Each row is a point. Each copy is the shape, with its points in the same order, turned, moved and blurred by noise. Some copies are also mirrored. Which?
In the rows, zero is written as 128.

Shape, 5 rows:
[[ 37  94]
 [164 184]
 [128 159]
 [147 146]
 [145  75]]
Copy 1, 5 rows:
[[ 90  41]
 [202 146]
 [168 113]
 [160 144]
 [ 95 155]]
Copy 1 is: mirrored
Copy 2, 5 rows:
[[ 55 192]
 [149  69]
 [122 102]
 [143 109]
 [162 177]]
Copy 2 is: mirrored
Copy 3:
[[ 69  62]
 [130 201]
 [114 163]
 [136 159]
 [170  99]]
Copy 3 is: only turned

Shape (6 x 2):
[[144 113]
 [ 83 191]
 [137  91]
 [165 129]
 [139  86]
 [138 228]]
Copy 1, 6 rows:
[[130 138]
 [102  54]
 [127 167]
 [150 137]
 [115 171]
 [163  29]]
Copy 1 is: mirrored
Copy 2, 6 rows:
[[133 103]
 [149 193]
 [149  87]
 [105 111]
 [146  88]
 [ 77 203]]
Copy 2 is: mirrored
Copy 3 (6 x 2):
[[138 122]
 [ 51  76]
 [140 147]
 [153  94]
 [143 149]
 [ 79  22]]
Copy 3 is: mirrored
Copy 4, 6 rows:
[[121 121]
 [ 53 195]
 [117  96]
 [142 136]
 [115  92]
 [109 239]]
Copy 4 is: only turned

Shape:
[[184 180 182]
 [ 95 184 152]
 [139  53 113]
 [ 79  36 123]
 [ 74 169 125]
 [115 140 139]
 [185 102 198]
 [114 128 159]]
Copy 1 (8 x 3):
[[ 49  85 184]
 [ 60 146 112]
 [192  97 134]
 [213 169 131]
 [ 80 161  86]
 [101 128 132]
 [121 102 217]
 [107 143 145]]
Copy 1 is: mirrored
Copy 2:
[[231 147 138]
 [162 110 189]
 [ 98 134  63]
 [ 47 142  93]
 [128  91 186]
 [143 120 143]
 [180 190  90]
 [141 142 143]]
Copy 2 is: mirrored

Shape, 9 rows:
[[135  96 127 115]
 [131 130 112  44]
 [ 96 143 165  98]
 [107 117 156 120]
 [119 131  11 132]
 [175 162 222 142]
 [ 93 137 184 135]
 [160 141 162 228]
 [ 74 149 164 162]]
Copy 1, 9 rows:
[[117  82 147 152]
 [ 82  67 159  87]
 [100 122 202 127]
 [119 106 181 154]
 [ 74 138  51 119]
 [205 106 226 116]
 [131 130 212 146]
 [214 167 148 177]
 [121 170 188 168]]
Copy 1 is: only turned
Copy 2, 9 rows:
[[140 109 102 151]
 [112  95  86 216]
 [113  99 166 181]
 [134 105 149 157]
 [ 50 120  33 107]
 [180 181 192 188]
 [129 104 187 152]
 [159 200 173  86]
 [111 104 191 140]]
Copy 2 is: mirrored
Copy 3 (9 x 4):
[[140 100 136  98]
 [140 185 151  93]
 [ 84 138 151 133]
 [104 107 138 118]
 [177 143  31  72]
 [131  82 191 201]
 [ 71  98 145 145]
 [141  22  98 189]
 [ 66  89 101 150]]
Copy 3 is: only turned

Shape:
[[146 156  32 131]
 [126 117 153 127]
 [133 214 174 145]
 [113 110 191 156]
 [178 101  89 146]
 [132  61 110 113]
 [140 120 181  48]
 [118 182 189 153]
 [144 174 105 131]
 [ 11  98  89 119]]
Copy 1, 10 rows:
[[133  19 114  98]
 [120 141 136 124]
 [220 146 111 131]
 [134 172 165 146]
 [106  83 161  69]
 [ 54 114 142 111]
 [105 187  70  97]
 [191 156 136 145]
 [162  85 111 110]
 [ 64  84 108 229]]
Copy 1 is: only turned
Copy 2, 10 rows:
[[109 186  82  62]
 [132 126 169 138]
 [178  94  91 170]
 [116  88 180 171]
 [106 129 148  60]
 [101 162 204  95]
 [203 149 207 143]
 [152  85 121 179]
 [147 141  99 113]
 [ 62 226 163 193]]
Copy 2 is: only turned
Copy 3, 10 rows:
[[129  89  80 202]
 [126 130 152 103]
 [118 135  64  54]
 [145 166 160  75]
 [100 145 133 183]
 [128 117 193 159]
 [ 75  81 182  68]
 [134 147  96  50]
 [116 110  84 129]
 [240  65 168 136]]
Copy 3 is: mirrored

Shape (11 x 6):
[[ 84 156 116 155 164 122]
 [182 165  91   7 117 143]
 [165 150  80 150 130 123]
 [128  95 107 138 121 111]
 [161  65 154 143 178 131]
 [116 125 113  81 139  92]
 [179 158 130 153 144 101]
 [155 148  89 158 151 104]
 [141 155 141 135 209 105]
 [166 151 185 153 157 118]
 [159  64 113 157 129 126]]
Copy 1, 11 rows:
[[ 89 160 146 178 124 139]
 [129  74 161  56  42 203]
 [106 148  94 111  85 123]
 [133 116 108 127 141 127]
 [ 94 135 139  76 192 112]
 [149 122 153 126 122 172]
 [117 171 136  98  96  98]
 [113 173 103 120 102 126]
 [ 89 194 173 113 130 145]
 [100 163 184  98 122  77]
 [116 117  92  96 167 104]]
Copy 1 is: mirrored
Copy 2:
[[102 177 175 109 107  87]
 [190 226  69 138 190 171]
 [131 143 138 170 155 123]
 [132 112 120 120 128 117]
 [ 59 111 107  93 148 145]
 [138 181  87  96 134 103]
 [ 83 158 113 182 138 125]
 [105 150 133 167 148  95]
 [ 55 192 133 119 141 107]
 [ 53 169 106 150 104 154]
 [104  80 117 123 146 144]]
Copy 2 is: mirrored
Copy 3 (11 x 6):
[[ 90 137 160 165 105 150]
 [132 188 124  40 195  79]
 [158 147 151 164 144  96]
 [136 120 107 151 103  99]
 [169  96 146 109  51 103]
 [ 87 136 121 109 123  89]
 [150 101 180 145 144  96]
 [140 137 167 173 129  92]
 [109 122 211 123  94 111]
 [148  67 189 119 122 131]
 [178 108 109 148  80  93]]
Copy 3 is: mirrored

Shape (14 x 8):
[[157  78 181 140  54 119 138 145]
 [135 211 134  32 195 121 187 134]
 [158 163 131 116 189 182 140 131]
 [144  85  77  99 173 106 110 176]
 [ 69 123 107 100 149  92  67 165]
 [137 173 138 111 178 136 130  87]
 [171  79 182 158  55 135 126 136]
 [134  93 191 180  76 146 201 108]
 [ 87 161  71 145 139 124 117 183]
 [157 124 185 148  62 149 158 133]
 [172 157 111 102  98 122 101 138]
 [160 102 249 133  70 143 125 163]
 [128 189  93 101 200  66 111 121]
 [ 84 115  71  77 137 137  97 123]]
Copy 1 (14 x 8):
[[149 158 166 149  57 125 171 104]
 [105 106 100  93 247 123 192 177]
 [120 112 109 105 180 206 140 150]
 [137  90 129  38 136 132 128  80]
 [111  65 182  86 147  93  82 110]
 [134 136 127 126 204 159 117 141]
 [159 163 169 153  51 146 159 108]
 [124 169 106 211  78 145 171  96]
 [ 87  79 109  85 116 116  78 146]
 [136 164 143 170  77 146 173 145]
 [144 158 154  79 122 128 129 167]
 [163 123 199 188  71 154 201 136]
 [156  97 110  77 218  98  88 148]
 [ 71 128 165  64 161 119  95  99]]
Copy 1 is: only turned
Copy 2, 14 rows:
[[ 79  79 172 134 100 165 124 175]
 [136 243 105 114 134 188 189  59]
 [119 227 115 165 147 161  98 113]
 [ 73 183  79  66 160 130 111 167]
 [ 63 142  95  58 151  94 108  81]
 [151 193 134 142 160 134 121  89]
 [ 87  88 177 155 101 156 105 184]
 [117  69 148 198 132 210 116 149]
 [ 83 152  41 121 118 110 104  96]
 [101 105 162 178  86 172 117 147]
 [115 174 132 111  78 116 123 144]
 [ 43 104 216 167  98 178 123 142]
 [132 205  88  97 165  85 170  91]
 [126 154  85  51 136 136  73  97]]
Copy 2 is: only turned

Shape, 13 rows:
[[158 150  37  97  83 107 143 101]
 [189 112 115 122 122 154 133 158]
 [108 111 120 169 112 125 224 163]
 [118 151 154  85 200 106 218 114]
 [220 195 170 180 127 123 130 147]
 [116 107 235 135 131 146  23  99]
 [163  90  95 107 126 128  63 101]
 [143 134 123 221 167 118 141 169]
 [133 194 116 113  72 112 103 133]
 [137 137 112 155  86  83 188 130]
 [ 99 107 118 111  84 186  70  36]
 [158 181 156 159 226 120 134 186]
 [144 136 123 146 121 160 111 145]]
Copy 1 (13 x 8):
[[186 119 131  98 120 209 204 153]
 [190 139 104 173 134 170 117 162]
 [150  88 121 182  23 161 129 126]
 [124 103  70  85  36 150  92 207]
 [104 157  55 202 133 237 109 173]
 [ 71 245  96 164 168  78 109 150]
 [172 164 111 136 176 122 176 175]
 [ 99  74  81 220 115 157 130 153]
 [112 164 148 120 136 214 151 135]
 [136 124 123 165  51 197 175 154]
 [150 203  94  91 149  98 186  82]
 [ 80  78  69 173 135 170  59 203]
 [142 136 107 162 141 158 122 127]]
Copy 1 is: mirrored
Copy 2, 13 rows:
[[ 46 163 103 125 140 123 141 180]
 [ 95 116 124  98 172 194  99 118]
 [133 175 174  70  78 203  72 161]
 [188 127 150 147  96 235 161 175]
 [156 184 165  76 222 190 150  95]
 [206  41 137 113 194 114  87  65]
 [ 90  70 109 132 186 127  95 151]
 [154 160 211 115 174 207  71 160]
 [112 169 129 139 143 102 141  87]
 [ 99 173 169  80 102 143 118 165]
 [147  94  44 126 150  80  62 138]
 [163 145 196 159 198 245 130 126]
 [117 140 121 121 179 161  77 111]]
Copy 2 is: only turned

Shape (12 x 9):
[[160 158  91  68 127 165 106 107 132]
 [161  95 162 186 137 171  63 172  88]
 [121 104 115  94 106 140  77 170 163]
 [ 70 120 174  85  65  73  82 153 104]
 [150 113 137 108 143 132  71 135 152]
 [123 129  92 121 147  95  80  78 173]
 [173  67 123 143 145 112  92 100  65]
 [141 175 130 149 123 161 163 108 170]
 [ 72 168 133 141 149 103 164 179 125]
 [165 107 185 166  51  80 154 166 109]
 [137  68 154 121  85 120 114  86 121]
 [104 140 127 169  78 117 131 134 140]]
Copy 1, 12 rows:
[[138 161  98 107 118  55 122 121 145]
 [116 121 249  95 110 131 129 124 130]
 [100 155 139  89 144 130  84 155 181]
 [ 78  66 124  86 206 142 140 126 202]
 [125 147 162 119 157 101  91 143 150]
 [114 168 125 171 175 100  81  88 158]
 [ 85 140 193 107 159 105 134  84  74]
 [162 109 106 166  78 128 103 124 144]
 [123 124 113 166 126 195 176 146 169]
 [ 57  21 156 123 117 150 113 146 114]
 [110  89 139  87 167 127  78  85 110]
 [ 96  85 130 145 109 159 106  96 168]]
Copy 1 is: only turned
Copy 2:
[[108 136  95  68 122 165  72 139  92]
 [104 208 166 102 130 140 158  33  65]
 [ 90 191 122 139 111 133 133 156  90]
 [ 39 111 108 150 124 116 200 145  67]
 [ 93 168 129 150 129 170 109 114  88]
 [ 84 136 104 172 153 153  63 113 138]
 [107 135  89 123 104 169 123  18  91]
 [164 114 166  93 156 120  98 133 117]
 [137 125 136 118 176 145 211 150 152]
 [160 111 118 154 133  78 197  92  32]
 [106 112 118 155  75 123 121  82  84]
 [119 123 130 135 147  71 158 123 116]]
Copy 2 is: only turned
Copy 3:
[[ 55  88  98 128 143 114 120 148 105]
 [126 201 157  72 142 148  86  93  73]
 [ 71 144 121  89  68 133 133 123 127]
 [128 160 121 176  48 161 192 100 112]
 [ 93 126 151  86 116 142 136 137 120]
 [111 120 128 106 128 128 154 203 162]
 [157 150 165 113 143  83 130 150  60]
 [109 106 105 145 135 161  47 154 159]
 [172 124  68 135 101 144 106  83 176]
 [180 146 137 160  42 176  72 127  63]
 [118 149 184 165  87 113 117 158  98]
 [137 171  99 151  86 155  86 151 141]]
Copy 3 is: mirrored
Copy 4 (12 x 9):
[[137  99 113 147 159 158 191  85 110]
 [158  84  91  80 120  49 139 174  94]
 [177  97 156  96  88 123 159  84 103]
 [138 137 227  82 107 154 130 150 149]
 [176 116 125 103 134 131 144 115  86]
 [137 126 139 129 166 151  98  69  69]
 [140  46 107  91 186 138  99 161 107]
 [ 98 130  92 197 112 115 137  96 108]
 [108 156 120 126 100 108 106  92 199]
 [ 77  83 135 104  40 147 105 195 126]
 [137  62 172 142 125 145  98 154  89]
 [ 77 104 154 131  97 108 118 110 117]]
Copy 4 is: mirrored
